Rows are points. Examples show where two turns around zero, p and q, send a point. Write where each new point lands after one turn and then the other. Backwards means that the second turn is done in reverse. Each puzzle has new turns, and all numbers are rounded.
In the rows, 128 means zero.

Turn p:
[143  89] => [129  86]
[ 95 125] => [ 96 136]
[151 171] => [164 161]
[132 127] => [131 126]
[118 127] => [118 130]
Turn q:
[159 107] => [135  91]
[121 115] => [114 124]
[104 161] => [134 168]
Where do these land?
p, then q: [146 121] => [130 109]
q, then p: [ 99 104] => [ 94 144]
q, then p: [124 170] => [164 150]
p, then q: [116 102] => [ 99 128]
q, then p backwards: [155 143] => [159 130]

Turn p:
[152  89] => [125  82]
[101 158] => [123 168]
[132 149] => [143 143]
[127 117] => [121 120]
Turn q:
[117 116] => [113 122]
[138 182] => [161 172]
[120 108] => [112 114]
[137 106] => [126 104]
Where do these land?
p, then q: [137 157] => [158 134]
p, then q: [137 133] => [137 122]
p, then q: [131  78] => [ 85 102]
p, then q backwards: [106 144] => [109 147]

Turn p:
[133  83 153] => [124  80 147]
[157 101 149] => [130 104 166]
[113 151  95] => [143 155  98]
[127 152 113] => [132 154 118]
[120 151 100] => [141 155 107]
[118 129 159] => [ 97 118 132]
Turn q:
[100 156 146] => [112 142 166]
[169  94 129] => [167 110  96]
[151 112 119] => [143 122 104]
[ 97 117 132] => [109 107 145]
[123 162 114] => [109 160 130]
Where do these land?
q, then p: [105  99 147] => [125  88 140]
p, then q backwards: [172 111 102] => [145 130 179]
q, then p: [135 165 136] => [105 158 132]
p, then q: [135 124 138] => [132 121 138]
p, then q: [144 145 131] => [131 143 146]
q, then p: [ 77 124 113] => [105  95  93]

Turn p:
[135 127 131 148] => [137 135 139 142]
[187 167  95 113] => [190 156 100  97]
[ 81 119 136 134] => [ 82 125 130 143]
[125 128 149 120] => [119 123 144 115]
[111  99 130 125] => [111 102 128 141]
Turn q:
[143 127 161 111] => [132 143 165 133]
[104 121 154 123] => [102 139 140 148]
[136 142  99 157] => [150 127  91 119]
[113 122  93 113] => [111  99 114 108]
[112 102 161  94] => [ 97 122 171 145]
[163 112  94 157] => [175 100 105 129]
[126 170 134 140] => [130 166 112 113]
Where do these land?
p, then q backwards: [126 105 164 127] => [132 102 133  95]
p, then q: [125 114 137 141] => [130 134 127 148]
q, then p: [123 114 115 106] => [113 103 132 130]
p, then q: [115 162 135 124] => [106 146 128 104]
p, then q: [181 180 142 151] => [162 177 162  89]
p, then q backwards: [121 108 129 121] => [121 110 117 124]
p, then q: [105 113  73 127] => [136  96  76 122]

Turn p:
[161 112 162 149  99 132] => [146 146 145 103 174 119]
[144 146 157 145  98 137] => [127 133 134  84 152 119]
[117 143 164 125 173 143] => [115 111 163 118 115 172]
[153 114  93 113 121 125] => [159 134  97 147 129 122]
[ 94 152  97 120 155 123] => [106 118 116 142  77 133]
[ 91 132 163  99 103 158] => [100  71 138 114 151 119]
[128 104  99 112 117  98] => [128 142 100 166 136 114]
[157 128 106 152 163  95] => [144 181 125 142 105 149]
[107 121 111 137 123 142] => [129 117 135 135 112 103]
Turn q:
[142 145 116 155 137 161] => [127 129  89 153 130 147]
[114 125  85 114 105 134] => [116 119  99  99 111 102]
[135 142 117 135 108 129] => [130 147 110 126 119 121]
[131  88 161 138 109  95] => [162 139 163 118 162 106]
[122 123 154 150 154  96] => [118 136 163 154 158 125]
[149 137 120 112 146 132] => [113 130 125 117 125 157]
[106  87  91  98 104 145] => [136  87 108  80 120  99]
[126 176 180 123 159 132] => [123 139 165 176 100 166]
Where do these land?
p, then q: [123 156 135 103 148 157] => [159  98 116 102 128 126]
q, then p: [115 116 113 121  99 145] => [137 140  98 147 142 123]
p, then q: [105 105 112  93 101 113] => [100 121 119 138 168  99]
p, then q backwards: [112 131 116 165 157 111] => [121 171 144 114 118 107]
p, then q: [132 167 161 125 160 145] => [163  92 127 115  96 141]
p, then q backwards: [150 115 167 134  85 120] => [150  85 116 148 132  92]
q, then p: [161  90 149 120  93 117] => [151 125 104 117 141 183]
p, then q: [144 146 104 158 142 105] => [125 160 112 128  89 126]
q, then p: [110 127  96 133 167 140] => [120 119 151 166 112 102]
